Each row of a before or after table is a point. The points were changed in one or more steps. Then noise was added and the rows were shuffled. The steps act on columns, c1 being the first. Name the steps. A step turns or swaps two columns, mirrors them in a line or flattens them onto one, adds a multiple of one to another, or multiplies or shifts one. Angles are multiples of 10 degrees, from the lower column toward the higher: turns from -170 to 170, lines from 10 to 170 but not 90. Use the fewest steps. Two steps may share a column if one is a turn and the other turns, adds or multiplies; they go together, in the order done. Otherwise the lowest column goes first.
In the rows, 128 means zero.

Before, 8 rows:
[[126 171]
 [146 144]
 [178  71]
 [119 141]
 [179 147]
 [117 142]
 [139 156]
 [187 161]]
After:
[[115 141]
 [171 148]
 [113 171]
 [131 158]
 [175 161]
 [194  71]
 [141 145]
 [113 143]]
Steps: add -0.3 times c2 to c1

Before:
[[100 133 135 135 118 116]
 [163 163 220 118 139 131]
 [150 125 141 105  89 128]
 [132 125  92 113 201 132]
 [119 208 187 145 139 105]
 [ 54 109  95  82  85 124]
 [151 163 183 126 118  24]
 [158 120 123 147  85 135]
 [167 168  92 128  91 131]]
After:
[[164  95 217 117 113 137]
 [162  88  99 115 133 138]
 [155 131 149 118 124 127]
 [136 128  80 125 137 122]
 [113  60 184 134 118 176]
 [101 126 135 139 125 139]
 [152 131 183 120 118 239]
 [150 133 129 122 128 120]
 [ 75 146 103 146 131 126]]
Steps: flatten c1 and c4 onto the line at 160 degrees; turn c2 and c6 by 160 degrees; flatten c3 and c5 onto the line at 170 degrees

Before (10 x 11):
[[148 124 174 102 147 138 158 143 129 106  78]
 [121  75 112 127 109  88 119 103 115 148 137]
 [155 132 124 179 165 165  95 154 111 129 115]
 [188 133 229  74 125 158 140 131 130 125 122]
 [124 179 123 172 128 148 102 210 139 125 123]
 [ 76  99  94 140 129 122 131  79  93 135 156]
 [139 180 148 219 101 128 144 186 142  91 110]
 [134 150 222 126 140 105 135 134 133 124  93]
 [141 117 206  97 111 137 127 101 181 117 103]
 [132 113 105  99 125 116  92  74  90 119 123]]
After:
[[133 118 204 137 110 137 104 167 233 112 126]
 [132 151 222 131 141 104  93 124 137 120 132]
 [125 112 103 116 123 115 124 188  51 119  91]
 [132  75 111 115 110  90 138 147 104 149 120]
 [116 182 146  98 101 128 111  25 155  90 143]
 [134 125 174 156 148 137  78 134 129  99 158]
 [ 86  99  96  86 129 123 157 156  58 160 132]
 [123 178 122 148 129 149 123  35 149 129 100]
 [153 133 124 105 164 165 116  74  95 113  97]
 [177 133 228 171 125 158 121 161 130  97 141]]
Steps: turn c1 and c10 by -30 degrees; turn c4 and c8 by -140 degrees; swap c7 and c11; multiply c9 by 2

Before (10 x 14):
[[133 115 123 127 122 152 130 127 138 118 134 133 149 138]
 [114 130 155 108 134 131 122 129 127 132 133 120 171 141]
 [139 137 142 102 147 160 128 126 132 118 134 117 118 135]
 [124 124  93 116 100 133 114 166 125 129 120 138 128 123]
 [102 102 153 104 141 128 130 129 116 130 115 125 125 137]
 [144 113 118 134 147 120 116 138 137 124 107 111 116 135]
 [149 129 154 133 140 123 114 137 125 127  83 142 133 137]
 [118 142 143 128 130 123 122 124 139 127 126 142 120 137]
 [136 107 153 114 157 133 180 154 132 130 134  90 123 118]
 [130 143 155 128  84 129 122 162 103 122 127 105 158 104]]
After:
[[126 122  58 116 100 137 127   6 125 125 130 139 128 127]
 [111 100 178 105 142 135 125 127 113 109 122 125 126 141]
 [137 113 117 127 122 131 126 134 139 126 154 136 149 136]
 [142 136 157 101 147 136 128 135 131 129 160 116 120 131]
 [115 130 184 107 135 121 132 118 128 120 136 119 172 139]
 [135 142 182 128  82 137 122  26 102 125 128 104 157 106]
 [140 114 107 135 146 140 136  88 136 138 110 110 116 143]
 [142 130 178 133 142 161 139  88 124 144 104 143 134 152]
 [122 143 158 126 130 125 136 133 138 120 125 142 121 136]
 [131 108 178 114 159 128  68 110 132 133 133  89 123 118]]
Steps: turn c1 and c10 by 50 degrees; multiply c3 by 2; turn c11 and c14 by -20 degrees; turn c6 and c11 by 60 degrees; turn c7 and c8 by 160 degrees; multiply c8 by 3
